Each point is reached from the start by the listed moves, each made 0, 1 or 2 times, or once backwards (-1), plus a little noise. Is the number of moves made odd or even? Then give how often each move was made.
In the rows, zero is written as 128.

Moves:
(1): [153 148 176 102]
(2): [ 81 122 112 152]
Start: [121 128 143 135]
Points:
[124 166 223 106] -> odd (2, 1)
[121 128 143 137] -> even (0, 0)
[173 168 237  82] -> even (2, 0)

Moves:
(1): [128 109 149 142 144 132 119 164 123  93 117 141]
(2): [133 157 144 137 163 116 122 133 136 113 131 151]
(3): [117 136 131 108 129 138 126 140 128 129 104 130]
(4): [127 151 154 134 132 141 106 127 126 146 132 109]
(5): [110 124 142 129 143 134 136 104 111 148 142 129]
(6): [114 171 138 119 105 137 146 127 119 122 148 126]
(7): [106  94  92 141 106  82 110 139 147 130 120 141]
(8): [138 135 130 148 140 145 131 151 113 141 147 112]
(9): [143 136 143 118 155 119 138 124 146 122 129  98]
Start: [124 121 132 135 130 114 137 126 121 141 121 114]
Points:
[151  50 170 110 147 159 115 200 122  60  26 120] -> even (2, -1, 1, 0, -1, -1, -1, -1, 0)
[ 58  48 154 150  90 124 171 115  61  94 145 181] -> even (2, -1, -1, -1, 2, 1, 0, -1, -1)
[166 125 166 203 249  57  63 228 178  92  96 123] -> odd (1, 2, 0, 1, -1, -1, 1, 1, 1)

Moves:
(1): [123 121 131 130 122 124 129 120 142 125 132 130 133 120 128 132 131 122
 134 128]
(2): [128 127 127 131 124 131 113 135 133 140 131 129 135 131 125 130 132 132
 138 117]
(3): [120 136 126 124 123 133 141 123 131 132 129 138 135 125 118 120 130 133
 141 132]
(4): [130 129 127 133 127 141 129 136 138 117 132 139 124 127 127 133 123 126
 125 128]
(5): [127 130 125 137 132 130 127 130 130 130 127 125 132 120 130 125 135 131
 121 133]
(6): [132 128 125 123 131 132 125 117 126 135 136 131 126 118 137 124 118 136
 124 119]
(7): [113 127 133 142 134 132 124 136 128 132 127 129 128 135 135 123 110 126
 124 132]
(8): [133 126 135 132 134 127 126 126 125 128 123 131 125 128 128 135 122 132
 135 138]
(9): [124 131 118 120 124 126 117 131 151 122 119 122 120 121 132 129 126 133
 130 130]
(10): [128 124 133 129 122 136 116 132 127 119 129 125 129 126 129 124 135 138
 132 128]
(11): [135 134 137 137 122 126 134 136 130 128 126 127 136 114 131 113 125 121
 136 129]
(12): [119 139 131 137 121 127 139 126 128 124 131 125 125 138 123 136 125 142
 125 125]
(13): [130 132 130 131 118 129 138 124 125 126 128 119 131 136 139 129 129 125
 134 130]
(14): [136 117 138 126 136 136 140 128 134 133 124 116 124 128 130 132 125 122
 127 124]
(15): [124 139 134 125 134 128 118 122 130 126 129 123 127 130 127 136 139 125
 124 126]
(16): [129 125 121 126 132 134 128 130 124 127 135 112 124 125 115 126 116 129
 126 142]
(17): [127 126 132 121 111 136 135 126 122 140 138 136 100 134 129 127 128 116
 129 130]
(18): [126 126 126 139 138 130 130 121 125 126 134 129 122 128 116 115 132 125
 139 123]
(19): [120 131 127 118 132 125 130 136 136 124 145 135 127 138 128 115 134 138
 132 134]
(20): [134 122 133 127 121 135 117 122 135 133 126 133 134 138 123 121 126 129
 118 132]
Start: [127 124 134 105 132 124 151 131 143 129 133 127 136 144 129 133 131 130
 136 138]
Points:
[ 62 174 178 174  95 131 249 106 129 142 134 149 131 177 119 122 122  91
 156 137] -> odd (1, -1, 2, 0, 0, -1, 2, -1, -1, -1, 1, 2, 1, 0, 1, -1, 1, 1, -1, 0)
[ 90 106 165 166 198 149 172 150 167  86 165 128 137 204 103 109 162 169
  89 130] -> odd (0, -1, -1, 1, 2, -1, 1, -1, -1, 1, -1, 2, -1, 2, 0, -1, -1, 2, 2, 1)
[121 144 157 165 115 139 164 110 149 121 172 190  78 173  82 150 176 110
 119 135] -> even (1, 0, -1, 2, 2, -1, -1, 1, -1, -1, 0, 2, -1, -1, 1, -1, 2, 2, 0, 1)
[121 173 130 141 121 107 128 154 168  96 153  81 170 148 133 100 134 150
 169 144] -> even (0, 1, -1, 0, 0, 0, 0, 0, 1, 0, 2, 1, 2, -1, 1, 1, -1, 1, 1, 0)
[186  82 172 107  82 188 159 157 223  91 133 123  99 149 124  66 137 101
 206 160] -> even (0, 0, 0, 2, -1, -1, -1, 1, 2, 2, 2, -1, 2, 2, -1, 0, 1, 2, 1, 2)
[134 139 138  70 102 180 122 147 201 116 125 126 105 107 140 106 130 148
 101 146] -> even (-1, -1, 1, 1, 1, 1, 0, -1, 2, 2, 1, 0, -1, 1, 1, 0, 1, -1, 0, 1)
[145 103 208 236 142 154 196 143 142  96 115  97 167 127 144 117 113 134
 164 112] -> even (1, 0, -1, 1, 1, 0, 1, 1, -1, 2, 2, 2, 1, 2, -1, -1, -1, 2, -1, 0)

Moves:
(1): [130 122 132 120 136 121 128 126 126 125 127 118 128 126 134 133 133 117
 139 129 133 125 128 131 127 135]
(2): [130 133 125 129 130 128 130 123 130 127 119 122 119 127 125 125 128 126
 125 130 140 130 118 130 143 126]
(3): [128 123 136 128 136 128 143 132 123 128 119 127 135 127 131 133 138 132
 125 136 131 131 131 139 126 126]
(4): [129 124 121 127 123 131 130 127 126 119 129 132 126 126 129 137 134 129
 132 125 132 133 125 130 128 125]
(5): [126 130 131 131 124 130 128 122 135 125 133 130 132 122 130 129 125 123
 124 130 131 132 130 133 121 130]
(6): [127 125 123 121 125 125 135 118 130 130 127 121 130 122 126 126 125 133
 121 139 127 122 124 134 127 128]
(7): [130 124 136 123 117 123 121 123 127 128 123 126 130 120 128 125 127 131
 127 131 119 135 136 119 137 124]
(8): [129 138 130 129 135 123 141 135 125 143 143 131 119 123 124 127 131 123
 122 136 131 120 128 124 139 120]
(9): [135 147 121 124 125 120 138 128 110 122 127 130 133 139 131 125 131 110
 116 136 122 130 127 130 128 128]
(10): [127 133 131 133 133 138 128 119 127 124 129 125 125 135 138 131 128 128
 123 130 128 126 127 123 129 130]
(11): [123 124 125 126 125 132 123 131 137 135 129 132 123 133 129 127 131 125
 127 131 123 134 129 132 126 129]
(12): [128 116 120 133 128 131 125 132 126 129 124 127 125 127 130 135 125 127
 124 134 131 124 130 125 127 120]
(13): [111 113 132 131 116 125 122 117 124 130 132 135 110 121 126 136 129 130
 132 130 128 127 129 124 116 133]
(14): [127 122 128 128 134 128 129 126 131 138 126 136 137 132 134 135 130 118
 124 128 130 129 128 118 129 136]
(15): [130 132 129 123 134 121 129 128 137 129 135 121 125 134 123 133 133 131
 123 123 121 128 122 120 129 126]
(16): [133 128 135 132 128 129 125 126 135 127 123 127 121 127 127 132 133 122
 130 132 128 123 130 128 124 127]
(17): [122 135 122 123 124 142 132 135 135 120 125 127 130 138 124 124 124 129
 142 132 127 127 132 117 133 132]
(18): [128 128 131 127 130 133 125 126 125 129 126 130 129 128 124 134 126 135
 120 127 133 127 131 129 128 131]
(19): [128 129 121 138 130 126 124 126 134 134 137 117 129 127 136 118 133 131
 124 132 126 135 130 128 137 125]
(20): [135 138 122 131 124 122 129 133 123 129 121 129 128 120 133 127 132 133
 127 136 122 128 121 125 128 138]
(21): [133 139 132 132 130 111 140 124 126 132 121 129 120 136 134 120 120 132
 120 127 136 130 126 119 125 126]
(22): [133 126 131 132 128 120 129 125 132 131 127 126 129 128 125 130 120 133
 130 134 129 131 128 122 134 126]
(23): [120 132 130 123 136 128 121 124 132 135 120 133 128 125 130 123 124 127
 129 129 126 128 133 126 131 121]
(24): [134 127 139 134 129 125 125 134 125 118 132 132 133 141 127 120 129 132
 124 140 137 128 130 136 136 137]
Start: [135 126 126 120 123 128 119 133 130 135 133 126 132 130 134 132 122 122
 128 130 127 114 121 119 120 123]
Points:
[161 114 190 144 144  77 156  78 152 125 143  89  87 141 148 154 138 171
  92 190 172  99 114  88 144 121] -> even (1, 0, 1, 2, 0, 2, 1, 1, -1, 2, -1, 0, 1, 0, 2, 2, 0, 1, 1, 0, 2, 1, 0, 2)
[171 132 135 118 150 101 139 129  89 145  75 130 200 125 159 116 123  92
  53 249 137 110 134 175 167 118] -> odd (0, 1, 2, -1, 1, 2, 1, 0, 2, 0, 0, 2, -1, 1, -1, 0, -1, 0, 0, 1, -1, 1, 2, 2)
[176 148 123 135 120 121 115  65 167  93 111  46 139 152 188 114 116  61
 114 166 154 126 118  85 168 121] -> odd (2, 2, -1, 0, 2, 1, 2, -1, 1, 2, -1, 1, -1, 1, 0, 2, 1, -1, 2, -1, 1, 0, -1, 0)

Moves:
(1): [116 150 130 135 138 119 109 130 135 123 138 123 125 128 107 137 136 136
 116 124 123 127 128 121 127 120 131]
(2): [132 125 120 152 138 128 121 142 136 142 126 130 129 138 131 132 143 139
 124 126 142 137 114 114 125 135 121]
(3): [117 132 126 142 123 110 124 134 126 147 126 152 123 128 133 132 149 120
 126 142 124 132 125 124 158 145 118]
(4): [130 128 139 129 119 113 127 118 122 131 129 132 114 121 119 117 126 126
 127 153 125 109 134 142 113 146 133]
(5): [132 147 154 123 125 128 126 141 119 124 141 134 117 123 128 117 136 127
 138 115 114 109 134 141 129 142 135]
(6): [119 140  98 141 114 129 122 134 129 122 142 114 130 131 148 122 134 139
 128 127 128 106 124 133 120 113 129]
(7): [125 120 138 158 124 124 117 130 138 131 131 122 131 116 134 131 140 128
 122 113 124 137 130 132 126 105 122]
(8): [139 142 112 138 120 131 127 119 130 133 122 122 133 133 133 119 138 132
 121 126 139 140 129 140 141 113 120]
(9): [135 120 127 124 115 141 120 126 133 113 123 130 115 129 134 134 124 112
 132 135 128 122 133 126 119 130 120]
(10): [137 127 130 133 128 125 127 128 123 126 150 110 107 122 142 133 140 132
 135 113 117 127 119 136 141 150 139]
(11): [133 119 125 135 146 125 126 125 149 136 131 107 137 133 140 132 124 132
 139  99 137 128 129 136 137 122 126]
(12): [136 133 128 113 132 134 126 141 135 123 133 125 126 129 125 130 117 114
 118 126 115 129 125 124 120 134 126]
(13): [162 140 106 133 148 141 132 121 104 131 129 160 116 127 136 113 127 114
 133 148 125 130 133 140 110 140 110]
(14): [133 126 137 149 131 122 127 144 131 134 136 132 130 126 131 136 131 118
 128 129 119 133 127 116 142 133 140]
(15): [117 120 133 140 119 126 132 135 130 126 131 132 130 124 118 124 135 120
 128 125 131 132 135 120 134 135 130]
(16): [124 111 130 138 134 143 143 140 127 129 133 128 128 111 138 139 138 124
 110 125 128 124 117 134 156 138 130]
(17): [134 128 132 135 118 132 140 134 130 117 131 128 119 127 133 121 148 129
 133 133 132 132 128 117 126 126 118]
(18): [139 132 104 112 149 125 129 125 114 139 117 130 134 122 137 115 134 123
 135 140 130 127 131 124 116 143 138]
(19): [131 126 104 120 124 153 111 131 152 134 143 148 119 112 149 124 126 132
 118 146 129 128 122 133 133 117 122]
(20): [124 127 134 123 123 130 133 123 141 136 124 125 130 122 126 127 133 113
 126 145 138 141 127 134 124 135 131]
(21): [125 132 134 129 113 128 147 122 130 134 130 132 128 114 127 125 130 125
 129 120 119 120 123 121 139 127 143]
(22): [112 135 150 125 119 123 130 122 113 119 132 141 110 122 121 118 119 116
 128 128 124 127 140 112 132 120 128]
(23): [132 128 121 143 131 128 123 142 132 138 134 129 119 119 111 138 122 126
 124 133 134 133 135 120 123 134 125]
(24): [133 127 131 120 118 124 127 129 132 129 131 136 131 125 129 133 134 123
 126 124 142 131 132 127 131 122 138]
Start: [124 125 134 107 136 132 131 126 136 137 149 132 134 120 130 124 126 135
 134 111 127 112 103 113 135 118 146]
Points:
[111 112 163  71 167  60  63 114  89 130  88 150 132 156  77 174 108 115
 150 137 152 132 134  11  81 132 195] -> even (1, 1, 0, 0, -1, -1, 0, -1, 2, 0, -1, -1, -1, 1, -1, -1, -1, 2, -1, -1, -1, 1, 0, 2)
[136 122   7 117 157 106 149 149 123 223 238 208  87  39 232  62 103  66
 153 179  36  18  99 100 204 232 206] -> even (-1, -1, 2, 2, -1, 2, -1, -1, -1, 1, 2, 2, 1, 2, 2, 0, -1, 2, 2, -1, 2, 1, 0, -1)
[ 41 114 110 174 111  56 164 135  92 183 125 168 166 114 125 107 220 136
 123 130 125 116  77  58 165 154 150] -> even (0, 1, 2, 0, -1, 1, 1, -1, -1, 0, -1, 0, 0, -1, 2, 0, 0, 1, -1, 0, 1, 0, -1, 0)
